Each wall is flat, endless, passes through zero and stands at right angles to its row. A trip goes straight from one point to another. List the walls that it crosses, first one first.

Walls:
(1): [ 0.41 -0.57]
(2): [-0.12 -0.35]
(3): [-0.06  0.20]
(4): [0.10 0.45]
Trips:
[-0.34  0.10] to [0.07 0.36] => 2
[0.22 0.34] to [0.50 0.24] => 1
[-0.36 -0.29] to [0.27 0.05] => 2, 4
[-0.31 -0.15] to [-0.21 -0.26] => 1
[0.47 0.09] to [ 0.07 -0.38] => 4, 2
[0.08 0.20] to [-0.57 -0.26] => 2, 4, 3
[-0.36  0.21] to [-0.16  0.07] => none
[ 0.16 -0.17] to [0.19 0.71] => 2, 4, 3, 1

Walls:
(1): [0.30 0.19 0.05 0.31]
(2): [-0.35  0.04  0.02 -0.12]
(3): [-0.01  0.29 -0.24  0.50]
(4): [ 0.14 -0.30 -0.28  0.44]
(5): [ 0.06 -0.43  0.30 -0.22]
(6): [-0.07 -0.24 -0.19  0.47]
Trips:
[-0.05 -0.09  0.11 -0.36] to [ 0.10  0.75  0.38 -0.45] => 5, 1
[-0.27 -0.41  0.21 -0.25] to [-0.36 -0.03 -0.40 -0.30] => 5
[ 0.24 -0.24 -0.19 -0.03] to [ 0.18  0.17 -0.75 -0.06] => 3, 5
[ 0.15 -0.55  0.21 -0.06] to [ 0.14 -0.21  0.03  0.33] => 1, 3
[-0.38 -0.02  0.17 -0.23] to [-0.35 -0.22 -0.53 -0.62] => none
[ 0.19  0.21 -0.11 -0.24] to [-0.11 -0.03  0.10 -0.28] => 1, 2, 5
[ 0.00 -0.20  0.07 -0.44] to [ 0.48 -0.26  0.29 -0.18] => 2, 1

Walls:
(1): [-0.47 -0.05 -0.03  0.03  0.04 -0.03  0.24  0.48]
(2): [ 0.13  0.10  0.04  0.17 -0.06  0.11 -0.02  0.64]
(3): [ 0.19  0.63 -0.07 -0.03  0.57  0.30  0.43  0.02]
(4): [ 0.17  0.24 -0.01 -0.02 -0.14 -0.10  0.28 -0.01]
Trips:
[ 0.16  0.09  0.41  0.40 -0.02 -0.49  0.06  0.19] to [-0.23  0.03  0.25  0.17  0.35  0.14 -0.18 -0.63] => 1, 2, 4, 3
[ 0.19  0.14 -0.06  0.21  0.26 -0.02 -0.43  0.27] to [-0.12 -0.43  0.00 -0.22  0.46 -0.02  0.26 -0.51] => 2
[ 0.08  0.03 -0.28 -0.01 -0.48 -0.29  0.42  0.32] to [-0.30  0.47 -0.58 -0.01 -0.17 -0.45 -0.36  0.25] => none
[-0.13 -0.01  0.08 -0.73 -0.07  0.27 -0.18 -0.35] to [ 0.63 -0.37 -0.54 -0.05  0.13 -0.17 -0.59 -0.29] => none
[-0.57  0.39  0.29  0.08 -0.37  0.34 -0.40 -0.45] to [-0.42 -0.51 -0.04  0.62  0.18  0.15 -0.46 -0.06] => 1
[-0.09 -0.19  0.23  0.22  0.04  0.41  0.66  0.25] to [ 0.34  0.04 -0.04  0.03 -0.50  0.28  0.43  0.05] => 1
[-0.14 -0.02 -0.34 -0.28 -0.08 -0.35 -0.25  0.14] to [ 0.17  0.04  0.21 -0.32 -0.03 -0.16 -0.28  0.16] => 2, 1

Walls:
(1): [-0.34 -0.28 -0.36 -0.11 -0.04 -0.07 -0.38 -0.15  0.30 -0.09 -0.43]
(2): [ 0.50 -0.15  0.38 -0.06  0.34 -0.08  0.31  0.44  0.17 -0.12 -0.28]
(3): [ 0.04 -0.16 -0.04 -0.07 -0.33  0.16  0.00  1.03 -0.62 -0.46  0.04]
(4): [-0.43 -0.08  0.01 -0.51 -0.29  0.01  0.65  0.25 -0.22  0.08 -0.47]
(5): [-0.40 -0.65  0.23  0.36  0.31  0.33 -0.21 -0.01  0.13  0.43 -0.34]
(6): [-0.01  0.89 -0.06  0.44 -0.38 -0.03 -0.02 -0.04 -0.34  0.30 -0.10]
(7): [-0.46 -0.64  0.60  0.32 -0.50  0.42  0.51  0.49 -0.09  0.32 -0.50]
(8): [ 0.08 -0.03 -0.05 -0.06  0.51 -0.28  0.59 -0.06  0.23  0.07  0.01]
Trips:
[-0.10 -0.07 -0.38  0.10  0.06 -0.29 -0.01 -0.08  0.40  0.42  0.07] to [ 0.21  0.15  0.14  0.33  0.45  0.21 -0.22  0.14  0.34 -0.04  0.04] => 2, 1
[-0.24  0.21  0.05 -0.27  0.13 -0.12 -0.52  0.51 -0.17 -0.36  0.42] to [-0.08  0.07 -0.36  0.13 -0.06 -0.13 -0.47 -0.20  0.29 -0.41  0.16] => 1, 3
[-0.18  0.30  0.12  0.23  0.16  0.36 -0.07  0.08 -0.37  0.22 -0.03] to [ 0.21  0.09 -0.10 -0.23  0.09 -0.38 -0.01  0.12  0.10  0.03  0.28] => 7, 5, 8, 2, 6, 3
[ 0.10  0.43 -0.13  0.51 -0.27 -0.25  0.11 -0.11  0.01 -0.07  0.03] to [-0.37  0.31  0.14  0.39 -0.09 -0.15  0.11  0.17  0.53 -0.44 -0.12] => 8, 1, 7, 2
